Each row of a before or after table is a point. The points were changed in one or more steps. Then noise was added and the rows were shuffled. The steps act on columns, c1 being the first. Name the steps. A step turns or swaps two columns, mirrors them in a line or flattens them onto one, adds a multiple of one to another, or multiplies or shifts one. Angles are multiples of 10 degrees, from the lower column toward the higher: turns from -170 to 170, lines from 10 to 170 but not 90. Use the fewest steps. Two steps may share a column if one is a turn and the other turns, adds or multiplies; they go together, in the order done. Otherwise the lowest column goes first.
In the rows, zero is written as 128.

Before (14 x 3)
[[ 85 185 202]
 [171  99  58]
 [126 130 175]
 [ 75 155 118]
 [217 160 150]
 [125 111 181]
 [ 82  99  96]
 [116  68 120]
 [149 152  77]
 [149 128 134]
 [163 172 179]
 [ 83 181 110]
 [ 83 174  83]
 [142 173 182]]
After (14 x 3)
[[162 177 118]
 [189 164 110]
 [182 165  83]
 [143  36 151]
 [ 70 150 122]
 [111 134 181]
 [ 92  91  59]
 [191 160 203]
 [107 180  96]
 [169 106 183]
 [124 107 133]
 [165  85 178]
 [131 131 174]
 [149 102  76]]
Steps: turn c1 and c2 by -100 degrees

Before (13 x 6)
[[139  86 109 119 139  54]
 [192  84 179 190  79  77]
 [159  79 122 196 155  66]
 [132  98 138 205  67  63]
 [ 58 112 166 144 135 137]
 [145 179 177  88 145 157]
 [ 69 160 113 112  79  68]
 [166 136  68 186 100 151]
 [116  75  81 169  64 144]
 [102 118 101  75  88 156]
 [148 198 117  87 142 118]
 [151 210 109 100  97 159]
 [ 95 133 177 169 151 179]]
After (13 x 6)
[[149 199 117 113 142 117]
 [153 209 107 114  98 159]
 [ 57 113 165 132 136 135]
 [133  96 139 161  70  62]
 [ 95 133 180 144 153 179]
 [167 137  68 151  99 150]
 [194  83 176 151  81  77]
 [102 116 102 107  88 153]
 [114  74  83 144  61 141]
 [145 178 177 110 147 157]
 [ 68 160 111 120  78  68]
 [137  88 107 124 141  56]
 [159  76 125 155 152  67]]
Steps: multiply c4 by 0.4

Before (8 x 9)
[[160 117 212 126 135  73 132  85 187]
 [104 120 146 128 141 101 136 169 159]
 [ 16 140 185 173  87 237 132  86 146]
 [137 220 118 104 167 149  86 100 144]
 [174 107 118  97 117 117 123 150 143]
 [168 109 137 206  98  66 137 116 157]
 [165 177 215 161 113  63  41 171 178]
 [162 133 107 106 192 143  98 115 214]]
After (8 x 9)
[[169 122 148 156  97  70 139 115 206]
 [158 125 220 186 133  88 130  84 127]
 [175 122 120 142 114 115 126 151  96]
 [162 143 105 214 192 140  99 115 107]
 [162 188 224 180 114  76  41 172 160]
 [ 16 105 166 144  89 247 131  85 175]
 [102 112 152 160 140 106 137 170 128]
 [137 223 116 143 168 147  87 100 106]]
Steps: add 0.3 times c1 to c2; turn c3 and c6 by 10 degrees; swap c4 and c9

Before (12 x 11)
[[148 142 127 143 129 128 107 124 103 142 130]
 [137  99 118 145 115 127 114 156 107 141 143]
 [150 120 102 109 117 125 131 152 140 150  85]
 [139 129 121 127 132 128 135 116 148 112 136]
 [137 135  88 156 123 142 132 111 120 126 131]
 [136 134 119 122 132 126  99 112 134 107 103]
 [147 126 103 147 111 142 119 106 145 140 134]
 [113 140  95 128 113 159 129 132 150 145 143]
 [ 74 135 117  85 114 137 130 118 122 155 120]
 [131 122 119 130 126 163 133 109 140 112 130]
 [ 98 124 126 142 115 147 135 134 150 150 135]
 [141 111 122 114 176 118 121 128 149 149 113]]
After (12 x 11)
[[132 129 119 132 123 140 132 109  93 112 130]
 [148 128 127 157 131 103 107 125 128 142 130]
 [147 128 103 166  86 145 119 105 114 140 134]
 [136 128 119 116 138 134  99 112 130 108 103]
 [ 74 128 117  42  93 122 130 118 119 154 120]
 [137 128 118 162  95 107 114 155 129 141 143]
 [151 129 103  90  99 140 131 152 131 150  85]
 [139 127 121 126 138 148 135 117 128 113 136]
 [137 128  88 184 116 120 131 112 113 125 131]
 [114 128  95 128  91 150 129 133  97 145 143]
 [141 128 122  99 248 149 122 128 138 149 112]
 [ 98 128 126 155  95 150 135 135 109 150 136]]
Steps: multiply c2 by 0; multiply c4 by 2; multiply c5 by 2.5; turn c6 and c9 by -90 degrees

Before (13 x 14)
[[148 114 136 161 132 149 174 103 156 149 151 143 176 117]
 [129 148 129 146 112  81 162  91 164 151 162 109 172  91]
 [126 124  66  88 159 152 163 141 156 157  57 162 174 132]
 [ 99 135  91 156 122 142 181 149 145 117 145 147 130 125]
 [131 145 128 126 123 129 140 222 164 110 165  92 170 124]
 [143 101  73 138 108 146 177 125 154 161 168 135 140  94]
 [156 169 142  89 139 133 116 105 133 152  98 105  42 114]
 [125 110  88 130 134 142 146 114  21 132 134 110  89 130]
 [162 107 113 152 144  98 159 108 132 156 146 170 145  75]
 [144 202  84 131 134 148 104 104 115  51  97 114 163 122]
 [ 94 206 142   7 107 144 158 113 127 162 156 152 178  94]
 [146 109 132 145 133  76  30  98 157 131 174 135 155 110]
 [106 103 101  34 134 136 183  91  98 122 137 159 160 106]]
After (13 x 14)
[[115 125 200 159 160 153  56 153 103 140 163 129 175 149]
 [ 98 107 129 100 135  76 174 127 111  97  33 116 144 131]
 [102  97 181  97 108 148 166 163 112 126 179 148 133 147]
 [144 135 171 104 125 142 145 115  99 150 178 130 152 114]
 [155 204 128 201 107 145 155 161 113 109 157 103 201 231]
 [107 147 114  92 113  79 162 153  97  88 161 146 173 142]
 [ 95 108 165  79 143  95 145 155 140 109 157 101 121 150]
 [122 203 159 121 134 150  96  50 149 102 104 163 155 131]
 [165 104 169 187 136 135 138 122 142  92 181 115 177 208]
 [ 95 114 130  94 130 148 150 148 116 104 174 114 164 118]
 [187 109 154 125 135 139 135 129 222 118 148 162  90 126]
 [100 166 105 151 143 133  98 152 138 102 116 140  24 167]
 [107 144 109 126 123 130 163 108  97 221 140 159 168 131]]
Steps: add -0.7 times c1 to c13; turn c1 and c9 by 150 degrees; turn c3 and c12 by -150 degrees; turn c4 and c14 by -140 degrees; swap c7 and c11; swap c8 and c10

Before (12 x 20)
[[169  95 158 137 138 123  69 131 150 103 128 116 128 190 104 106  93 113
  127 177]
 [136 133 115 147 153 112 129 123 121 135  97 118 150 126 121 140 170 166
  134  86]
 [166 162 112  80 207  96  92 115 139 124  93 127 153 129 120   7 134 130
  108 122]
 [142  72 142 120 162 127 109 157 148  90 157 149 137 173  76 100  91 132
  141 147]
 [121 157 113 157 153 119 146 116 131  97 170  96 151 153 140 145 188 142
  129 100]
 [173 121 147 147 146 145 111 180 160  86 117 134 134 177  63  94 113 113
  115 174]
 [152 152  74 137 166 139 120 127 174 138 142 105 147 139 147 123 153 166
  131  92]
 [157 114 142 147 107 121 106 153 140  93 127 105 109 178  82  56 110 149
  135 121]
 [157  92 113 122 169 131 134 150 122  95 104 114  93 185 105  94 103 123
  154 167]
 [157 149 150 142 176 147 148 110 159  98 148 123 127 111 161 142 169 174
  135  92]
 [141 144 112 117 154  88 158 154 137 127 133 104 105 118 148 156 129 120
  137  79]
 [166 177 105 175 133  85 147 134 112 124 169 138 119 125 138 149 171 192
  147 101]]
After (12 x 20)
[[150 154  76 134 123 132 121 127 175 110 143 105 149 132 143 168 155 166
  125  92]
 [172 121 147 147  98  75 113 197 158 109 119 134 134 162  60 146 116 115
  145 171]
 [120 155 113 158 148 102 143 113 131 136 171  97 154 156 144 151 188 140
  125  98]
 [160  89 111 120  93  88 135 158 123 107 102 114  97 175 103 168 103 122
  102 167]
 [157 118 139 147  54  88 105 163 141 121 130 107 112 177  83 105 113 154
  122 121]
 [137 136 116 149 139 142 129 123 119 141  98 118 152 134 123 153 169 167
  119  86]
 [165 159 116  85   7 131  96 114 137 154  94 124 155 144 118 209 132 128
  147 126]
 [165 178 103 177 151 135 146 134 109 166 168 140 123 147 138 133 174 194
  110 103]
 [169  94 159 137 107  95  71 135 149 111 126 117 128 185 106 138  93 112
  128 179]
 [142  72 141 119 101  86 108 169 147 122 160 152 136 169  78 162  93 129
  115 152]
 [144 144 110 120 154 139 160 163 138 166 133 103 104 135 143 154 128 122
  119  78]
 [159 150 149 142 142  96 146 105 159 130 149 123 128 103 162 178 169 172
  122  96]]
Steps: swap c5 and c16; turn c6 and c14 by -30 degrees; turn c6 and c10 by -110 degrees; multiply c8 by 1.3; multiply c19 by -1

Before (12 x 32)
[[116 121 168  75 127 165 179 100 124 125 120  94 174 106 114 122  86 149
  109  78 110 152 122 178 158 108 105  57 162 101 107 100]
 [145 162 193 103  57 166 107 136 140  86 163 104  70 135 168 182  88 135
  113 143 194 131 125 145 135 123 162  84 107 145  97  82]
 [140 111 110 140 128 135 176 169 135 118 125 125  83  51 137 130 110  11
  141 110 114 203 125 139 106 176 138 141  79 119 151  74]
 [220 101 186  77  40 113 147 180 134 150 127  43 153  36 145 195 132 111
   75 141 147  91 143 114 130 142 172 116 132 163 135 114]
 [175 175 185 106 134 130  69 102 138  93 120  86 130  75 189  91 119 154
  188 180 129  80  80 152 179 124 122 134 126 136  88  88]
 [112 138 139  91 113 165 163 114 104 120 160 198 123  92 122  70 109 151
   48 133 129 124 131  64 140  60 138 126  66 150 113  63]
 [110 163 121 102 132  83 162 247 170  38  89 136 186  93 157 215 118 169
   60 170  82 119  55 162 132  96 211  81  74 134 139  65]
 [146 155 138 122 123 118 124 118 123 145  90 150 136  63 167 226 131 127
   92 136 145 166 118 158 160  76 165 140 126  99  81  98]
 [152 159 134  91  79 140 170 172 147  81 155 126  78 134  57 104 114  64
  105 107  91 170  81 150 151 127  91 122 157 141  66  47]
 [179 153 171 118  86 179 176 155 149 197 179  36  96 120  53 116 147  68
   87 108  78  91 166 174 180 129 103 148 109  86  69 128]
 [156 114  88 116 147 115 117 121  89 173 120  57 225  85  81 116  75  95
   84 145 148 134 208 199  80 115 167 144 110  96  75   7]
 [105 118 124 132  55  74 136 108 178 118 113  99 150  56 171 108  56 165
   78 125 183 148 127 193 105 118 181 151 113 101 115 135]]
After (12 x 32)
[[105 122 124 135  49  78 134 114 182 120 120 118 135  54 170 108  55  83
   75 121 181 187 151 139 127 169 181 155 115  76 113 131]
 [148 159 135  90  81 141 166 175 146  78 161  84 122 129  54 110 115 214
  105 106  87 166 101  98 126 136  92 125 158 201  66  45]
 [120 124 169  71 127 162 172  97 121 122 112 101 105 112 117 119  80  78
  112  84 105 182 149 132 132 138 103  57 163  66 101  99]
 [145 160 193 103  49 166 105 130 143  92 167 116 185 136 171 181  89 159
  118 140 193 141 149 130 129 135 164  85 110 163  99  77]
 [114 143 135  96 119 157 160 114 103 112 165 171 154  94 125  64 110 118
   51 139 123 121  64 133 130  32 135 129  67 136 111  66]
 [110 157 122 106 136  82 165 248 171  45  86  67 112  91 158 219 115  59
   62 171  83 161  83 157 127 124 213  86  83  87 130  68]
 [173 178 188 106 139 133  71 101 139  89 125  64 145  80 194  89 126 104
  189 175 131 117 134 174 130 147 124 138 126 124  84  89]
 [156 106  88 119 141 111 113 128  82 169 122 163  39  90  79 110  73  86
   88 144 144 186 231 156 130 170 176 139 110  66  72   4]
 [173 156 167 119  89 179 178 159 145 189 176 111 114 120  55 118 147 193
   92 110  78 146 226 174 133 159 102 146 116 132  66 129]
 [218  97 185  73  43 119 141 184 127 149 124 106  98  35 144 198 131 133
   76 135 145  88 208 150 127 134 173 114 131 168 128 116]
 [138 114 108 135 130 131 176 167 132 121 130 124  88  55 143 133 112 242
  142 114 110 139 128  49 132 170 138 138  83 207 152  72]
 [157 149 137 125 126 117 118 119 123 145  98 131 116  62 173 230 134 128
   89 124 146 195 101 122 129 112 169 137 125  97  83 100]]
Steps: turn c12 and c23 by -60 degrees; turn c13 and c18 by -140 degrees; add 0.7 times c18 to c30; turn c24 and c26 by 40 degrees; turn c22 and c24 by -60 degrees; multiply c25 by 0

Before (14 x 48)
[[ 85 104 102 168 109 121 124 166 161 106 106 137 135 125 109  95 110 138
  140 100 134 143 127 126 125 114 155 100 157 149  84 127 136  73 161 101
  128 121  63 125 116 165 132 152 144 145 125 153]
 [ 82  93  95 117 156 115 176 112 127 139 130 155  96 161 127 103 139 145
  202 142 157  84 122 136 179 107 108 129 129 120 139 118 125 162 105 140
   88 131 131 141 112 153 155 127 157 107 132  83]
 [119 137 128  98 163 145 164 112 105 140 128 196 103 151 136 120 144 123
  169 129 127 102 131 184 158 108 146 130 104  95 157 131 118 166 100 112
  105 157 154 119 102 164 171 110 156  91 122 103]
 [111 144 139 131 162 110 128  93  95 104 143 130 147 153 155 155 141 138
  132 113  93 116 127 112 135 169 104 100 135  99 195 109 126 105  94 105
  146 169 147  92 116 164  98 106 134 118  98 134]
 [102  72 141 166 127 122 149 158 103 107 144 115 138 128 120 130  98 112
   97  85 142 160 133  86 106 137 142  94 148 149 111 125 158 106 105  84
  155 137 106 149 166 145  86 153 162 147 102 141]
 [ 72  97  97 176 114 128 129 164 104 142 135 137 109 110 122 120 105 108
  133 103 144 128 125  91  94 112 161 142 166 174 122 132 159  89 172 111
  142 133  91 163 121 151 120 157 135 157 138 151]
 [ 72  94 130 159  94 104 132 158 104 118 119 140 149  89 121 101 104 101
  142  69 110 119 133  87 114 138 149 130 152 146 100 124 167 100  94 100
  162 102  87 155 157 145 102 151 130 148 132 157]
 [ 62  62 121 172 118 114 151 154 124 114 126 141 121 105 113 136  90 127
  129 101 171 144 122 113 100 129 152 136 172 134 112 146 127 105 109 128
  142 108  73 134 108 148 130 163 116 133 128 162]
 [154 135 125 122 148  93 158  92 123  80 152  79 165 102 146 159 141 134
  124 116  87 156  97 111  93 151 134 104 123 121 166 113 139 100 111 101
  164 168 141 118 149 148 119  92 108 146 106 162]
 [122 137 152 101 135 118 160 107  80 120 125 147 124 126 148 148 175 140
  160 110 128 104 135 141 147 123  70 143 102 101 153 101 109 153  94 132
  120 171 120 128 118 146 130 111 210  78  92 118]
 [110  69  83 111 125 134  97 138 135 129 115 167  78 154 110 118 113 109
  170 124 163 124 128 130 139 110 145 155 132 134 117 143 124 133 119 140
  111 115  87 133 114 141 119 150 131 128 159  99]
 [142 142 129 142 116  78 129  81 130  84 180 132 143  90 190 172 125 155
  133 118 115 150 125 103 126 167 138  88 142 126 163 170 167  92 108  71
  147 166 137 111 144 135 113  97 127 141 101 142]
 [ 90  90 103 156 123 146 123 125  98 122 110 153  93 145 111 115 124 118
  179 129 149 135 109 130 170 103 119 119  97 108 131 154 128 126 139 133
  137 114 123 143 104 154 170 142 131 120 134 118]
 [ 91 101 139 124 151 156 141 118 115 127  84 189  96 145 111  88 148 136
  187 152 160 104  93 162 163 112 113 153 137 127 139 133  91 136 128 105
  104 131 117 154 107 140 139 107 149 123 119  99]]
After (14 x 48)
[[ 85  90 102 156 123 147 124 128  96 122 113 153  95 133 109 115 122 117
  177 127 152 117 110 130 170 103 121 120  98 108 131 155 129 127 138 136
  138 111 123 141 104 153 169 143 133 121 136 116]
 [148 140 128 144 118  78 125  80 132  85 181 131 145 103 190 172 125 156
  134 117  96 140 108 103 125 168 138  89 139 128 165 168 166  91 106  70
  147 164 141 110 143 135 111  97 130 137  99 146]
 [144 137 130  99 164 146 165 114 104 142 126 196 102 151 137 118 143 125
  173 129 139 115 153 184 158 110 144 130 104  94 157 130 118 164 100 112
  106 156 157 117 100 164 172 110 154  94 124 106]
 [  5  63 116 174 117 116 153 154 125 115 129 141 123  87 111 135  87 125
  130 101 155 136 111 113 103 129 153 137 174 134 113 145 127 106 108 131
  143 109  74 137 105 148 129 166 117 131 127 161]
 [ 85  93  92 119 157 114 175 110 130 139 132 156  96 145 128 102 139 145
  200 142 167  93 161 136 178 107 106 127 131 117 138 121 126 162 108 140
   86 129 130 142 111 153 153 130 157 106 130  84]
 [ 36  98 101 176 114 129 128 166 104 141 137 135 112 106 121 119 109 108
  132 101 133 128 127  93  93 115 162 145 169 175 121 133 159  88 173 112
  141 130  89 161 121 154 119 156 137 158 140 151]
 [ 20 102 103 170 111 123 126 165 162 107 107 138 136 121 111  94 111 137
  138 101 130 136 115 123 123 114 153  98 159 149  83 125 138  72 160  99
  125 121  62 124 118 169 132 153 145 146 124 154]
 [ 31  94 128 159  94 106 131 158 102 122 121 140 149 104 121 101 105 103
  141  72  92 128 136  87 112 135 149 130 152 147  98 124 165 100  94 101
  164 101  86 156 158 146 100 151 131 148 129 156]
 [116 138 151 101 135 120 161 107  81 121 122 147 124 124 152 149 176 139
  159 110 125 118 153 142 145 122  69 142 104 101 152 102 108 154  95 134
  122 174 119 130 115 145 132 111 209  77  90 118]
 [ 80 101 140 125 150 155 140 118 117 126  84 188  97 127 112  88 147 133
  186 154 163  88 127 162 161 114 114 151 139 124 141 134  93 134 128 106
  104 130 118 151 109 142 138 108 150 123 118  98]
 [131 143 139 132 161 108 129  91  96 104 142 130 148 168 157 151 140 136
  133 113 110 122 135 111 137 169 103 101 136 100 197 110 124 104  96 107
  147 164 146  91 118 166  98 110 133 119  96 135]
 [ 69  69  85 111 123 135  97 141 137 127 114 166  79 133 108 118 114 110
  167 125 174 127 133 130 140 107 147 155 128 134 118 144 125 135 119 139
  110 117  85 131 115 142 118 150 129 125 159  99]
 [ 79  73 144 168 131 123 151 158 108 105 144 115 141 122 119 130  98 112
   98  84 138 153 109  85 105 141 143  92 147 149 112 122 160 107 106  85
  156 137 108 149 166 146  84 153 160 149 101 141]
 [166 134 124 123 145  91 160  91 125  80 150  78 163 126 147 157 139 131
  123 117  76 121  87 110  91 150 131 102 122 117 165 115 139 100 110 101
  165 170 137 118 149 149 122  92 108 145 104 162]]
Steps: add 1 times c39 to c1; turn c14 and c21 by 30 degrees; turn c22 and c23 by -50 degrees
